Every row gives one point. Any point is a mix of the corners, with weights that add up to 1. It lies inside the corners' shape when no weight is negative. Is each point inside? If not, which corners have a negative weight?
In the rows, 128 means zero.

Corners:
(1): [ 71 107 160]
(2): [193 158  98]
(3): [198 118 125]
(4): [114 137 189]
Points:
[186 154 105] -> inside
[201 129 125] -> outside (1)
[185 142  97] -> outside (4)
[190 124 103] -> outside (4)
[ 92 130 151] -> outside (3)
[170 147 139] -> outside (1)
[ 98 122 169] -> inside

Corners:
(1): [177 184 130  83 143 209]
(2): [109 148 186 108  73 173]
(3): [ 83 126 109 131  73 142]
(4): [158 179 142  99 106 132]
(5): [192  67 100 191 176 105]
(6): [ 68  72 126 100 135 114]
(7): [ 77 237 122 173 209 118]
Points:
[146 144 127 144 158 129] -> outside (3)
[140 160 113 130 187 134] -> outside (2, 3)
[141 160 137 117 135 165] -> inside
[143 140 139 132 125 138] -> inside
[ 83 165 152 110  77 145] -> outside (1, 5)

Corners:
(1): [ 83 127 124 181  93 192 203 150  84]
(2): [ 65 146 138 164 172 148 125 116  85]
(3): [ 27 165 166 133  99 161 195 112 153]
(4): [196 156 131  82 131 173 103 128 132]
(5): [224 116 144  40 109  96 113 106 110]
(6): [177  98 103 107 116 136 109  97 163]
(7): [150 125 118  97  78 138 103 168 104]
(8): [165 162  76 112 179 104 132 146 171]
(9): [239 147 126 115  98  98  90 137 136]
(10): [157 120 151 149 249  88 146 169 199]
Points:
[192 124 139 105 136 113 121 141 148] -> outside (2, 8)
[136 136 125 142 122 145 150 142 119] -> inside
[108 148 130 146 133 154 153 138 138] -> outside (5)
[140 122 124 130  83 159 133 161 128] -> outside (2, 5, 8)

Corners:
(1): [159  51  82  97 101 128 186 132 116 181 216 158]
(2): [ 93  50 118 106  87 174 147 167 108 163 161 120]
(3): [216 152  83  98 154  73 149 175 155 121 195 116]
(4): [ 84 156 200  92 133 141 203  95 146 105 196 184]
(5): [103 150 189  51  74 172 142 120  21 115  90 107]
(6): [228 166  81  31 101  50  86 203 143 175  58 158]
(7): [118 173  88  89 150 137 123 104  73  92 164 179]
(8): [ 92 172  96  69 101  41 137 128  96 102 153 119]
(9): [145  91 115 157  83  83 192 161 122 184  80 104]
(10): [137  46 131 109 162 110 148 133 186  87 158 123]
(11): [154 149 135 150 125 170  99  32 148  67 214 110]
(12): [172 131 116  41 194 174  98  98 158 129 154 124]
(13): [201 151 219 123 171  81 113 123 153 189  77 140]
Points:
[139 111 118  95 106  84 170 169 117 150 132 141] -> outside (11, 12)
[164 137 126  69 150 100 145 142 130 143 130 146] -> outside (2, 11)
[139 160 117 124  98  98 157 122  85 133 134 147] -> outside (2, 10, 12)
[140 122 139  85 124 113 143 140 114 142 130 136] -> outside (11)
[168 111 165 133 122 153 157 101 139 157 161 101] -> outside (6, 7, 8, 10)
[150 113 116 172  97 110 161 114  97 142 173  98] -> outside (4, 6, 10, 12)
[161 139 157  88 147 123 127 120 131 143 129 134] -> inside
[166 155 123 101 127 116 105 118 117 135 117 111] -> outside (1, 4, 10)
[123 124 165  94 121 177 142  99  86 122 134 133] -> outside (3, 6, 8)
